Each row is a point. The points of each table are mixes of a few directions, plus a little noise. Count the directions of each table, and those that both share. Where both have some left over, give the other angles between the two spaces (their principal angles), to ten degrees, smallest first.

First (7 x 2)
-49; 23
10; -5
19; -9
-12; 5
51; -24
-45; 21
27; -12
Second (5 x 2)
-11; 16
-17; 25
42; -60
1; -1
-14; 20
Directions: first 1, second 1, shared 0; angles 30

First (4 x 3)
8; -10; 3
18; -23; 4
-50; 60; -12
23; -28; 5
Second (5 x 3)
-20; 26; -5
12; -15; 3
26; -32; 7
-46; 56; -12
29; -35; 7
Directions: first 1, second 1, shared 1

First (7 x 4)
30; 23; 0; 57
-35; 1; -10; 15
-41; -7; -9; -8
13; 13; -1; 34
38; -4; 12; -23
3; -8; 4; -24
-9; -18; 4; -50
Second (8 x 4)
-2; 46; 26; -9
7; -21; -45; -1
9; 18; -46; -12
-6; -36; 22; 13
-9; 23; 60; 2
-5; -21; 23; 9
6; 19; -26; -9
1; -29; -15; 6
Directions: first 2, second 2, shared 0; angles 80, 90

First (6 x 4)
-20; -2; 20; -2
27; -1; 13; 6
-45; -3; 20; -6
60; 7; -56; 6
29; 2; -17; 4
-52; -3; 21; -7
Second (5 x 4)
-21; 48; -15; 36
2; -5; 2; -4
-16; 37; -12; 28
16; -37; 12; -28
18; -42; 14; -32
Directions: first 2, second 1, shared 0; angles 70

First (9 x 6)
-4; 8; -27; -27; 3; 3
19; 5; 11; -17; 13; 4
54; 13; 34; -44; 34; 10
-60; -12; -45; 41; -36; -10
-56; -7; -52; 25; -32; -8
-50; -13; -30; 44; -32; -9
50; 4; 56; -12; 26; 6
29; 6; 20; -22; 18; 5
18; -3; 34; 12; 7; 0
Second (6 x 6)
15; -11; -24; -16; -45; 25
-18; 32; -17; -30; -43; 59
-14; -17; 15; 16; 39; -33
21; 25; 32; 28; 48; -42
4; -16; -23; -16; -38; 25
-10; -13; 17; 17; 40; -33
Directions: first 2, second 3, shared 0; angles 50, 70

First (8 x 8)
-10; 16; 16; -6; -26; 7; 3; -12
29; -19; -5; -1; -6; -10; -10; -11
10; -4; 3; -1; -10; -4; -4; -8
-31; 19; 30; 2; -14; -6; 0; -4
-23; -3; 8; 13; 28; -18; -4; 15
-5; -5; -7; 6; 20; -5; 0; 12
11; -1; -21; -4; 7; 15; 7; 6
20; -2; -24; -8; 0; 20; 8; 2
Second (8 x 8)
-11; -4; -7; -3; -8; 26; -6; 1
4; 24; 0; -5; 4; -7; 24; 4
-12; -5; -8; -3; -8; 27; -7; 1
-7; -8; -4; 0; -5; 14; -9; -1
-9; -7; -6; -1; -7; 21; -9; 0
27; 18; 17; 4; 19; -60; 23; -1
1; -12; 2; 3; 0; -5; -10; -3
7; -6; 6; 4; 4; -17; -4; -3
Directions: first 3, second 2, shared 1; angles 80

First (7 x 9)
3; -36; -19; 38; -60; 14; 39; -19; -29
-10; -19; 10; 20; -21; -1; 38; 16; -17
1; 6; 1; -6; 9; -2; -8; 1; 5
-2; 13; 8; -13; 22; -6; -12; 9; 10
5; 28; 1; -29; 39; -6; -41; -3; 23
5; 14; -4; -15; 18; -1; -25; -8; 13
-2; -5; 2; 5; -6; 0; 9; 3; -5
Second (8 x 9)
1; 21; -3; -27; 14; 4; -38; -32; 33
-4; 5; 16; -2; 18; -5; 4; 31; -5
-3; -8; -1; 8; -4; -8; 17; 6; -9
-11; -16; 22; 19; -22; 12; 33; 31; -18
14; 19; -32; -23; 35; -26; -37; -36; 20
7; -14; 4; 22; -21; 19; 14; 25; -28
8; 7; -12; -9; 1; 6; -23; -22; 10
-12; -14; 6; 11; -20; -3; 29; -4; -3
Directions: first 2, second 4, shared 2

First (8 x 11)
22; 14; 27; 4; 15; -24; -53; 31; 2; -17; -14
-27; 1; -17; 41; -22; 28; 29; -27; -23; 29; 35
15; 1; 10; 1; 14; -14; -11; 12; 18; 5; -16
-12; 21; 13; 40; -14; -10; -31; 22; -6; -17; 7
2; -12; -9; -21; 6; 1; 26; -9; 18; 6; -12
5; -13; -9; -42; 5; 4; 16; -11; 1; -9; -7
-21; 12; -1; 27; -18; 0; -4; 8; -4; -14; 8
15; -24; -13; -50; 14; 15; 28; -28; -5; 18; -1
Second (9 x 11)
-16; -8; -18; -2; -11; 15; 34; -20; -2; 9; 9
17; 8; 18; 2; 12; -16; -35; 20; 2; -9; -10
-24; -12; -25; -3; -16; 23; 48; -28; -2; 12; 13
15; 7; 16; 1; 10; -14; -29; 17; 1; -7; -8
26; 13; 28; 2; 18; -25; -54; 32; 3; -13; -15
-29; -14; -31; -3; -20; 28; 60; -34; -2; 15; 17
10; 5; 11; 1; 7; -10; -21; 13; 1; -5; -6
-19; -10; -20; -2; -13; 18; 39; -23; -1; 10; 11
20; 9; 21; 2; 13; -19; -40; 23; 2; -10; -11
Directions: first 4, second 1, shared 1

First (11 x 12)
16; -2; -1; 29; -8; 17; 17; 0; 13; 14; -9; 19
-1; 1; 3; 1; 2; 7; 2; -4; 2; -9; -1; 10
-17; 3; 8; -9; 7; -2; -2; -4; -9; -16; -4; 16
32; -10; -19; -10; -6; -4; -13; 8; 13; 17; 22; -60
-17; 5; 5; -5; 3; -9; -1; 0; -10; -4; -5; 10
-21; 12; 8; -11; -1; -13; -1; -1; -10; -10; 2; 4
-1; -11; -7; -7; 8; -13; -12; 6; -12; 14; -6; -10
44; -19; -17; 15; -4; 19; -1; 3; 21; 22; 6; -27
4; 0; 3; 17; -3; 13; 12; -3; 6; 2; -8; 22
-27; 19; 10; -10; -6; -17; 3; 0; -9; -10; 4; 4
-11; 1; 6; -11; 7; 3; -4; -5; -5; -19; -1; 11
Second (8 x 12)
-3; 8; 2; -1; -6; -3; 3; 1; 2; -2; 5; -5
20; -57; -15; 3; 43; 23; -25; -2; -17; 10; -40; 34
3; -7; -2; 0; 5; 3; -3; 0; -2; 1; -5; 4
2; -6; -1; 0; 5; 3; -3; 0; -1; 1; -4; 4
-8; 24; 6; -1; -18; -10; 10; 1; 7; -4; 16; -14
0; -2; -1; 0; 1; 1; -1; 0; -1; 0; -1; 1
-3; 8; 2; 0; -6; -3; 3; 0; 2; -2; 5; -5
-12; 33; 9; -2; -25; -14; 14; 2; 9; -6; 23; -20
Directions: first 4, second 1, shared 1

First (9 x 12)
5; 57; 40; 24; -19; -39; -60; -11; 37; -23; -16; -38
16; 14; 29; -2; 17; 24; -4; -33; -20; 21; 16; 35
-23; -50; -58; -18; -1; -8; 22; 38; 3; -24; -27; -20
20; 25; 39; 12; 3; 25; 18; -24; -19; 42; 45; 34
7; 10; 15; 2; 4; 7; -4; -13; -5; 8; 8; 11
0; -13; -6; -14; 17; 11; -9; -13; -11; -8; -16; 14
-2; -2; -5; 3; -6; -4; 8; 10; 3; 2; 4; -6
-8; -7; -15; 3; -12; -12; 8; 21; 10; -7; -3; -18
-14; -33; -38; -10; -3; -4; 20; 27; 1; -12; -12; -12
Second (8 x 12)
3; -4; 12; 42; 16; 35; -25; 48; -19; 8; -17; -4
-20; -18; 14; 6; -15; 36; -11; -1; 50; 30; -17; 8
6; 23; 15; -8; 15; -32; 21; -8; -19; -18; 7; -1
19; -28; -42; 4; -22; 1; -16; -31; 43; 33; 0; 10
6; -19; -9; 13; -41; 12; -1; -40; 23; 30; -21; -4
-15; 11; 4; -11; 34; -30; 13; 18; -28; -11; 4; -3
12; 33; 20; -21; 15; -17; 15; 4; -13; -45; 29; 3
-11; 3; -13; -22; -1; -7; 3; 10; -38; -26; 13; -10
Directions: first 3, second 6, shared 0; angles 40, 90, 90

First (9 x 14)
-3; -3; -17; 6; -18; -8; 1; -1; -14; -4; 4; 17; 32; -8
4; 12; 11; 21; -18; -16; -15; -1; 1; -17; 27; 6; 18; 0
-8; 14; -5; -12; 17; -12; 3; -42; -2; 8; -9; -12; -40; 10
4; 20; -4; -1; 8; 14; -8; -8; 0; 8; 18; -18; 22; -4
55; 52; -35; 12; 18; -5; -18; 4; 38; 15; 9; -20; -17; 7
-27; -55; 23; -6; -14; 18; 20; 21; -15; 0; 4; 18; 1; 6
-4; -42; 26; 1; -8; 14; 10; 47; 4; -9; -12; 15; -5; 1
8; 28; 18; -5; 23; -11; -13; -2; 17; -12; -31; -19; -29; -6
-28; -26; -17; -16; -7; 6; 20; -19; -29; 10; -10; 13; 17; -5
Second (11 x 14)
-22; 29; 2; 29; 3; -15; 8; -17; 11; 24; -4; -11; 13; 33
-25; 38; 10; 32; 7; -15; 18; -23; 15; 25; -4; -12; 15; 42
-10; -33; -5; -3; 3; 17; -28; 22; -1; 21; -8; -16; -19; -8
19; -3; 4; -18; -1; 4; 13; -1; -6; -26; 8; 13; -1; -15
10; 6; -12; 2; -10; -12; -5; -2; -4; -12; 2; 11; 11; -10
18; 1; -8; -9; -9; -7; 0; -1; -8; -23; 5; 17; 7; -17
14; -20; 3; -23; 0; 13; 1; 10; -7; -18; 4; 7; -11; -20
-24; -58; 20; -19; 23; 48; -22; 33; 5; 39; -12; -37; -48; 3
-3; 5; -17; 16; -10; -14; -18; 0; 0; 8; -4; 0; 11; -1
19; 47; 21; -8; 4; -14; 60; -34; 1; -41; 17; 25; 21; 12
4; -14; -18; 3; -10; -5; -26; 11; -5; 2; -4; 2; 1; -16
Directions: first 6, second 3, shared 1; angles 60, 80

First (9 x 18)
5; 11; 3; 5; 9; -13; 7; 16; 1; -14; 1; -4; 7; -13; -3; 2; 1; -5
9; 14; 6; 7; 16; -21; 12; 17; 0; -23; 3; 3; 5; -17; -8; 4; 2; -12
10; 16; 2; -7; 7; -6; 10; 7; -2; -10; 1; 13; -9; -3; 8; 2; -1; -6
-6; -6; -9; -19; -22; 30; -11; -17; -2; 29; -4; 3; -13; 23; 22; -5; -4; 16
-8; -20; 7; 29; 12; -18; -3; 1; 5; -13; 3; -16; 22; -15; -33; 2; 6; -8
10; 2; 2; -7; 8; -5; 7; -16; -7; -5; 2; 32; -22; 8; 3; 3; 0; -12
-20; -15; -17; -23; -43; 55; -27; -19; 3; 54; -9; -22; -3; 32; 32; -12; -6; 36
-2; -3; 4; 12; 8; -11; 2; 8; 3; -10; 2; -10; 12; -10; -14; 2; 2; -5
2; 1; 3; 5; 7; -9; 4; 4; 0; -8; 1; 2; 2; -6; -6; 2; 1; -5
Second (11 x 18)
22; 10; -5; -5; 6; 15; -6; -60; 4; 7; -12; 38; -53; 20; 6; 13; 19; -6
4; -6; 9; 4; 5; 0; 8; 3; 11; -4; -9; -16; 0; -15; 1; 4; 12; -9
-13; 18; -20; 5; -14; 25; -15; 9; 3; 11; -6; -18; 12; 10; 6; -10; 1; 22
-14; 11; -14; 6; -14; 12; -16; 20; 3; 9; 1; -31; 27; 1; 0; -8; -6; 24
22; 7; -2; -4; 4; 8; -10; -53; 6; 8; -9; 24; -43; 13; 2; 15; 15; -1
5; -1; 0; -4; -4; -22; -17; -9; -8; 7; 20; 0; 9; 6; -11; 8; -19; 18
1; -23; 23; -1; 10; -31; 15; 24; -1; -13; 10; -13; 20; -24; -9; 4; -8; -16
-3; -13; 13; 0; 11; -4; 26; 17; -1; -15; -7; 8; -1; -14; 4; -5; 7; -28
-6; 8; -9; 0; -4; 11; -2; 1; -3; 3; -2; 6; 0; 9; 3; -6; -1; 5
-14; -7; 3; 2; -1; -7; 9; 33; -6; -7; 5; -10; 25; -8; -2; -9; -10; -3
-6; -5; 2; -2; 2; -7; 8; 13; -9; -6; 6; 12; 6; 1; 0; -6; -9; -7
Directions: first 3, second 4, shared 1; angles 40, 70

First (10 x 20)
-9; 20; -9; -28; -2; -10; -8; -16; 34; -5; -7; 0; -4; -9; -25; 30; 2; -21; -9; 24
-22; -16; -7; 8; 7; -1; 2; 24; 8; 2; 21; -23; -10; 5; -2; -23; -3; 22; 4; 2
-14; -15; -8; 3; 0; -8; 2; 30; 5; -8; 29; -24; -5; -3; -10; -8; -3; 12; 12; 1
0; 19; -9; 24; 3; 2; 7; 19; -12; 2; 19; -31; -2; -13; -2; 6; -4; 32; -9; -8
11; 4; -1; -6; -4; -5; -1; -6; -2; -10; -6; 12; 11; -2; -3; 20; 1; -15; 8; 4
11; 7; 33; -20; -18; 13; -6; -26; 4; 25; -16; 6; -19; -16; -4; -17; 9; -24; -33; -18
49; 10; 22; 6; -23; 4; 5; -5; -41; -5; -3; 14; 16; -22; 6; 22; 4; -24; 3; -31
-21; -3; -7; -4; 12; 1; -3; -8; 19; 6; -9; 2; -8; 14; 2; -12; -1; 8; -5; 15
-12; -2; -13; 6; 6; -6; 2; 18; 6; -7; 16; -16; -1; 0; -6; 1; -3; 15; 7; 6
6; -25; 0; 11; 21; 10; 1; -31; -22; -1; -45; 60; 23; 47; 45; -20; -3; -5; 23; 4
Second (9 x 20)
4; 8; 35; -14; 30; -4; -28; 4; 20; 23; -1; -22; -12; -30; 6; -4; -19; -9; 4; -6
7; 6; -23; 27; 11; 6; -8; 4; -20; -26; -15; 18; 33; 21; 26; 7; -14; 9; 35; -1
13; -10; 8; -3; -7; -17; -21; 10; -16; -15; -12; 10; 13; 6; 5; 1; 5; -15; 37; 3
-28; -1; -33; -11; -41; 37; 34; -7; 29; -10; 21; -5; -15; -2; -36; -16; 11; -12; -58; -14
3; 12; -4; 16; 27; 4; -2; -3; -5; 4; -5; 2; 10; 2; 21; 7; -16; 18; 7; 0
-7; -23; -1; -17; 12; -23; 8; 17; 10; -2; -4; -9; -10; -5; -22; 6; 20; -6; 1; 22
18; 12; 27; 1; -26; -3; -15; -17; -20; 17; 5; 8; -5; 1; 12; -4; -1; -3; 5; -15
-4; -9; 5; -10; -21; -13; 28; -11; -5; 21; 13; -1; -26; 2; -20; 2; 27; 10; -33; 11
-6; 6; -16; 11; 15; 13; 1; 2; 6; -10; -3; 0; 12; 1; 8; 1; -13; 6; 2; -3
Directions: first 5, second 5, shared 1; angles 30, 40, 90, 90

First (9 x 24)
5; -1; -8; -1; 0; 5; 5; 1; -7; -1; -3; -3; -10; -1; -4; 4; -3; 3; 1; 1; -5; -12; 4; -3
13; -11; 6; -3; 0; 1; 19; 5; -10; -20; 3; -14; -12; -1; 11; -3; -17; 11; -16; -2; -22; -25; 3; -11
7; -6; 4; -2; 0; 0; 10; 2; -5; -11; 2; -7; -5; -1; 7; -2; -9; 6; -9; -1; -12; -12; 1; -5
0; 10; -27; 1; -1; 13; -6; -1; -8; 19; -11; 7; -13; 0; -22; 13; 10; -3; 19; 6; 12; -7; 7; 3
0; -8; 22; -1; 0; -11; 5; 1; 6; -16; 9; -6; 11; 0; 18; -11; -8; 2; -15; -5; -9; 6; -6; -2
4; -2; -1; -1; 0; 2; 5; 1; -4; -4; 0; -3; -5; 0; 1; 0; -4; 3; -3; 0; -5; -8; 2; -3
-7; -3; 24; 1; 0; -14; -5; -2; 14; -8; 9; 1; 20; 1; 15; -11; 0; -3; -9; -4; 1; 21; -9; 3
-20; 16; -7; 5; -1; -2; -28; -7; 17; 29; -4; 20; 20; 2; -16; 4; 26; -16; 23; 2; 33; 39; -5; 16
-1; 5; -13; 1; 0; 6; -4; -1; -3; 10; -5; 4; -6; 0; -11; 7; 6; -2; 10; 3; 7; -2; 3; 2
Second (10 x 24)
0; -20; -1; -10; -10; 4; -5; -2; -18; -2; -9; -15; 3; -7; 7; 0; -4; 7; 6; -1; -13; -16; 1; -12
-2; -8; 1; 1; -8; 1; -1; 2; -5; 3; -2; -2; 6; -3; 4; -5; 1; 2; 3; 3; -8; 1; -4; -1
7; 8; -10; 8; 1; 6; 13; 5; -1; 3; 2; 6; -12; 2; -7; 1; -1; 2; -1; 7; -5; -6; 1; 4
9; 2; -12; -2; 4; 7; 8; 2; -8; -3; -3; -3; -18; 0; -7; 8; -5; 4; -1; -1; -4; -20; 8; -5
-3; -6; 4; 3; -8; -1; -2; 1; -1; 4; 0; 0; 10; -2; 5; -6; 2; 0; 3; 4; -6; 7; -6; 1
4; -9; -7; 0; -9; 7; 6; 4; -13; 2; -5; -6; -3; -4; 1; -1; -3; 6; 4; 5; -15; -13; -1; -4
-27; 6; 40; -2; 8; -29; -34; -12; 37; -1; 13; 11; 46; 5; 15; -12; 15; -18; -4; -15; 34; 60; -13; 12
8; 9; -13; 8; 1; 8; 15; 6; -3; 2; 1; 5; -15; 2; -9; 3; -2; 2; -1; 7; -6; -10; 3; 4
-4; 10; 8; -3; 11; -8; -8; -5; 14; -4; 4; 5; 2; 5; -2; 3; 2; -7; -5; -8; 18; 12; 2; 3
8; 8; -10; -2; 9; 5; 7; 0; -2; -4; -1; 0; -19; 3; -9; 9; -4; 1; -3; -2; 4; -15; 9; -2
Directions: first 2, second 3, shared 1; angles 70
